Every row gives one point. To make a cloud, some directions were put in groups of two or more. Within a group, all points are equally far from the middle, so they leave a hole (a ring in 2 directions, a hollow ball in 3). The other directions are filled evenly. Then the cloud was stretched, turned, moved and blurred a little. Count the holes, and give their numbers of directions, smallest first.

Cloud:
[[ -5  15 -43]
 [-53  34  34]
 [-22  50  30]
 [ -2  20   2]
 [ 43  -9   3]
 [-13  -7  27]
 [-12  47  26]
 [-35   7 -12]
 [-40  34 -27]
 [ -2  15  46]
 [  7 -34   9]
 [-60   6   9]
 [ 32   1   8]
 [ 38   5 -10]
 [ 16  -3 -32]
 [-11 -23 -26]
 [-54  -7  18]
 [-43  25  43]
 [-54  26   9]
 [ 48  19  17]]
Holes: 0

Cloud (32 x 4):
[[-24  10  37   1]
 [ 10 -15 -30 -18]
 [-19   7  42 -32]
 [  4 -34  42   1]
 [ 60 -14  -6  31]
 [ 45 -29 -16  15]
 [-19  11 -18 -47]
 [-19  13  40   1]
 [-25  14  28  22]
 [  9  -9 -42  23]
 [  3 -33 -12 -32]
 [ -7  32  14 -36]
 [ 28   6 -25  30]
 [ 13 -50   4   4]
 [-28  -6   5  45]
 [  2 -40  25 -38]
 [ 35  -6 -19  43]
 [-13 -30  15  23]
 [-45  -4   8 -48]
 [ 12  21 -27   6]
 [ -7  24   3 -45]
 [ 29  12 -21  19]
 [ 42 -10 -14  -9]
 [  8 -38  -6  35]
 [ -5   1  50  -4]
 [  0  30 -30  37]
 [-42 -10  22 -16]
 [-45  22  25 -13]
 [-25  29   1 -46]
 [-12  17  44  -7]
 [ 52  -8   9  52]
 [  3 -38  30  13]]
Holes: 1 (3)

Cloud, 55 rows:
[[ 34 -32 -14 -15 -15  13]
 [-17   6  14  24 -54  -7]
 [ 18   1 -18 -35 -25  20]
 [-30 -40  22  17   6  -7]
 [ -2  -9   3 -60   6 -11]
 [  4  11 -29   7 -20 -16]
 [ -3 -17  34 -16   2  22]
 [-45  -2  11  -4 -59 -18]
 [ 13   3  24 -29 -17  -7]
 [-25 -21 -10 -20  34  12]
 [-43   0   2 -18 -42 -45]
 [ 30 -15 -27  21  -6  13]
 [ 18  -5  -4 -20  38  44]
 [-57  29  15  19 -10  15]
 [-31 -32 -15  23 -33 -26]
 [-58  26  -3  22 -18  10]
 [-29  11  41  10 -16 -14]
 [  5   9   5  -9  19 -33]
 [  8 -18  -5  19 -11  56]
 [-40  25   8  22 -41  25]
 [-10  19 -25 -15 -32 -20]
 [ 14  10  -8 -15 -22  45]
 [ 20   6  -6   7 -28 -24]
 [-33 -23 -25 -18 -28  22]
 [-45  -6 -10  29  10  15]
 [-13   5   2 -21  -3 -50]
 [ 15  10  14 -18 -24 -23]
 [-11  37   2 -25  21   0]
 [  6 -24   8  -5 -39  24]
 [-12  -2  38 -17 -19   2]
 [ -9  22  29 -13   8  38]
 [  1   7 -28 -39 -19  24]
 [ 22   3  -6   9 -26 -26]
 [ 18 -26  -8  36 -18  33]
 [-57  15  17  12   3 -16]
 [-52  -4  14 -25   7  26]
 [-42  29  15  11 -23  39]
 [ 24 -13 -32  11   6  25]
 [-47  -3  34 -21 -10   6]
 [-31   2 -24 -37 -34   9]
 [ 16  -2  -6  39  14  41]
 [-10   2   3  56  -7  32]
 [-41   4  11 -42 -17 -34]
 [-35  17  10   4 -26  50]
 [ 21 -30  -7  30 -21  29]
 [  5  24   8 -21  14  52]
 [-33  39 -11 -26   8  11]
 [-10  42 -12 -12  12  14]
 [ 12 -26  16  37 -25 -20]
 [-47   2 -12  36  -7  11]
 [-42 -13  11  16 -39 -46]
 [ -8  -6  33 -14  10  36]
 [ 26  -6 -23  25   8  32]
 [  8  28 -17 -22 -21  24]
 [-23  -1 -19  -3 -34 -43]]
Holes: 3 (2, 2, 2)

Cloud, 75 rows:
[[-26  20  -8 -25 -18  35  -7  16]
 [ 25  -9  20  14 -22 -21 -16 -13]
 [-23  -1 -18  -5  15 -14  13  11]
 [ -3  -3  22  28  -2 -35 -22 -12]
 [  0 -12  16 -10  22 -10 -24  -9]
 [ -8  11 -14   1 -32   1  17 -20]
 [-19  19   9  12 -31  37 -12  -6]
 [ -4 -21 -14  -3 -14  10 -19  25]
 [ 22  57  -3  -2 -44 -11   1 -23]
 [  3  56 -39   9 -29  17  -9 -19]
 [ 28  19  17  25  21  -4 -22 -38]
 [  9  26 -17  -6 -28  38 -15 -23]
 [-53  38 -15 -20 -30  15  12 -11]
 [-11  33  13 -14 -41  -7 -20  14]
 [-30  40 -19 -11 -14  -5 -22   1]
 [-30  11 -13 -42 -18 -14  17  -9]
 [-25 -12  12 -14  15  21 -18   4]
 [  9  18   9  41 -11 -28   3  -8]
 [-21 -24  37   7 -14  27 -15  37]
 [-12  49 -28  -5 -41  36  -1 -20]
 [-18  21   5 -16 -13  31   4  16]
 [ -7   1  27   3  21  29   1  17]
 [  8  14  48  11  -7  -8 -15  14]
 [ 22  26 -20 -15 -19 -35   0  -8]
 [  1  -9 -11   2 -14 -29 -14  25]
 [ 28  -7  41  36 -10 -15 -27  -8]
 [ 25  -4  31  41  -4 -33 -15 -16]
 [ -6  56  -8  10 -52  -3 -14 -14]
 [-23  23  13   4 -29  18   9 -20]
 [-21  -8  -3  17 -32   8 -15   4]
 [ 17   3   0  29   3 -47  -8 -25]
 [ 30   0  26  29 -13  -9 -36 -13]
 [-26 -23   4  -6   6 -22   5 -17]
 [  6 -16  -1  25  17  15 -14 -17]
 [-50 -12   2 -17 -26  -6   4  34]
 [ 27  23  36  22 -18   6 -29   3]
 [ 23   7 -13 -21 -13 -22  -8 -12]
 [-23   3 -15 -13 -47  26 -25 -16]
 [-36  33  10 -35 -22   0   2 -13]
 [  0 -16   4  15  27 -47 -12  10]
 [-51  -1  32 -16  -9  17  -4   9]
 [  9 -18  45   5   4 -14   6   8]
 [-33  -2  -4 -11 -42  -5   2 -21]
 [ 29 -14  18  21 -10 -17 -25 -21]
 [-31  43 -17 -15 -42  17  14 -29]
 [-17  27 -18 -18 -14 -49   8  -2]
 [-13  34  22 -22 -20  -2 -12   0]
 [  0 -31  30  -8  -3 -23  -8   9]
 [-19  44 -18  12 -27   5  15 -14]
 [-18 -36   1   0  10  -9  -2  30]
 [-20 -18  -3 -22 -42  24 -24  17]
 [-25  -9  -3   4 -42  14 -11   0]
 [-17  22  -3 -35 -11  18  -1  -5]
 [ 18  10 -15 -14   0 -30 -17  -4]
 [  4  40  -6  -3 -23   8  11 -42]
 [ -3  41  -1  17 -43  13  -5   8]
 [-22   2   5  18   6 -47   4   3]
 [ 60  23  20  27  14  -1  -6 -28]
 [-17   1 -10 -26 -11 -30 -29  -7]
 [ 13  42 -32  20 -24 -15  12 -16]
 [-15  60 -26 -17 -13 -25  -2 -21]
 [-39 -33   6  -5  -2 -12  -1  33]
 [ 22  21 -13  41  22  -5 -14 -16]
 [ -9  29  21  17  19  -7  -7  13]
 [ -1  36  -5  14   1 -11 -26 -19]
 [ -5  -4  33  12   3 -39  -4  21]
 [ 39  15  -4   5 -10  -8 -33  -7]
 [-30   3   2  -1   5  -8  22 -15]
 [ -2  50 -19 -16 -12 -13  -5 -46]
 [-19   9  24  11   2  13 -20  35]
 [ 20 -12  -4   7 -11  17 -20 -19]
 [-59 -12   7  -2 -19   2  -8  12]
 [ 27  21   5  26  17  13  -3  18]
 [-37  24   6   7   1  21   0   0]
 [ 42  18 -17   2 -17 -19 -11 -32]]
Holes: 3 (2, 2, 3)

Cloud, 94 rows:
[[  8   6   8   4  10 -13   0 -14  28]
 [ 16  28  -4 -10  17  -1  11  24  17]
 [ -5  14 -10   4  -5  -5 -17  38  27]
 [ 30  22   0 -15  26   0 -33  12  -1]
 [-29  38 -19 -11  14   8   6 -22   8]
 [  3   8 -28 -16  -6  16 -22  14  -3]
 [-22  11   9  -3 -34  28  10  23  -7]
 [-18  -1 -28  -4  17  17  15  19   5]
 [ 10  10  -7 -12  -3 -23  -1 -10  16]
 [-14   0 -11   7 -10  16   3  11  36]
 [-24  16 -26 -10  -6   3  30   5  12]
 [  0  12 -35   5  11   0  13 -25  16]
 [ 17  33   9   1  -7  13 -37  20   6]
 [ -2  10 -12  -2  18   4  24  29  14]
 [  6  23  24   7 -18  -5   3  -1   5]
 [-13 -20   7 -11   3  -1  32  20   0]
 [-24   0  -7   6  25 -14  17  15   1]
 [ 17  -1  28  -6  10   1 -18  13   1]
 [ 20  15  -4 -11   8 -33 -15  -8  32]
 [-10  25  30 -21 -17  17   3  17   1]
 [ 12  19 -17  -3  10   2  -6  15  15]
 [-10   5  -7   7  21 -25  22  -7  17]
 [ 17 -15  16   2 -22  -9  -1  25  -6]
 [-16  60 -20 -26  -6   9 -14  -7  18]
 [ -1  24 -26  12   3 -12   4   2  -1]
 [ 20  28   2   0  -8  10 -30  16   7]
 [ 10 -11  -5  18  15   7   6 -17   8]
 [-27  32 -22  -5 -27  -9  20 -22  10]
 [ -7 -15 -27  21  28  20   6  30  -1]
 [-19  23  -2 -10   2  28  20   0 -11]
 [ 13  24 -13 -10   6  10  -6  -3  12]
 [ 13  -4  12  -6   9  16  -8  15  10]
 [-10  10   3  23  17  -8  11   5   8]
 [  8 -13  -4  10  39 -22  -7  -4  10]
 [-10  -9 -12  13  29   5   5  20  12]
 [ 19   1   3  29  26   9  -9   5  25]
 [ 15  24 -12  11  12 -22  -1  29  10]
 [ -9  37  -9  -7  -2  18  31  10  21]
 [  8   2 -22 -26 -22  27  19  44   4]
 [-17 -13 -17   8  19  -1  -7  16   4]
 [ 23   2  12   2  -9   6   7  22  17]
 [-12   7 -10   6   8 -13 -15  10  28]
 [ 15  -2 -19  -1   5   1 -34  18  10]
 [ 12  11 -13 -17  16  -4 -15  11 -12]
 [-34  34 -23  -2   4  14  11 -23   7]
 [  0 -17 -18   4  -1 -14  12  23  25]
 [ 14  34   0 -35   4 -11 -15  -4  11]
 [  5  29 -38  -9   9 -11 -23  34   8]
 [ -8  37  -3  -6  -1  18  -8  22  24]
 [  4 -18  29   6   8 -19  27   0  22]
 [ -2  38  41 -21 -20  -8 -18  17  -1]
 [-16   5  23  10   1 -19  30  -8  23]
 [-19  11  16  -4  12   0   1  23  22]
 [ 33  27  -2 -20  14  -4 -17  37   0]
 [-14  12  -2 -17  -8  27  13  -7 -21]
 [  8  13   4  -5  26 -13  -7 -11  12]
 [ 26   2   4  -3   6   1 -24   7  16]
 [ -6  -8 -28   7  -3  -7  15   3  38]
 [ -6  41  -4 -33  -8  16  -3   9   2]
 [ -2  20 -20  13  37   2  -7  -6  -3]
 [  0  10  33  -3   5 -18   9 -28  23]
 [ -5   1   6  29  -3 -21   5   8   5]
 [-25  30  -6 -10   3  -7  16  11   3]
 [  9  -4   7  -6 -14  10 -20  31   9]
 [-13  18   1  -8  -3  -2  27   0  -8]
 [-15  22   6  -2  -4  25 -13  -2 -16]
 [-34  12 -10  10 -15  30   3  29 -18]
 [  0   9  21  27  24 -11   0   5   9]
 [-12  11   2  11  -6  17  -2 -14   9]
 [ -8   0 -16  -3  -2  -7  -5  -5  19]
 [-25  34 -25 -14 -20  23   2  13   7]
 [  9  40 -15   4   9 -15 -25  -6   7]
 [  1 -16   3  -5   2  19  41  -6   8]
 [-14  14  -2 -19  -7   3 -12  35  20]
 [  9   0 -11  15  13   2   1  -7  15]
 [-14  14 -36 -22  -7  19   8  34  17]
 [ 14  11   2  14  39  -2  -6 -14  24]
 [-24  35  -7  -2  13 -11  28   1  14]
 [ 13  26 -25  -7  -1   2   9  18  20]
 [  0  -7   3 -22 -20  -3  11  12  -1]
 [-25  12  12  13  15   1  11  24  13]
 [-17  27 -23   4  12   9 -17  18 -13]
 [ 27   2   5  -1  16 -18 -20  22  10]
 [ 14 -14   1   9  18 -19 -14  11  22]
 [-19  17  10   8   4 -23  19 -20  12]
 [ -9 -18  -3  -1  13  -3  22 -14  23]
 [ 24  17  20 -11  -6  13 -26  53  11]
 [ 10  32  14 -24  -8 -13 -12  12  15]
 [ 24   8   2  14   9  -6 -14  17  12]
 [ -2  27  10   7   7  -4  -8  28   0]
 [  0  42  -3 -12  -8  21  20  16   6]
 [-24  10   1   4 -19  15   1   4   0]
 [-18  17   3   0   0 -27 -27  -2  23]
 [-11  18  -8   9  13  21 -25  25   9]]
Holes: 0
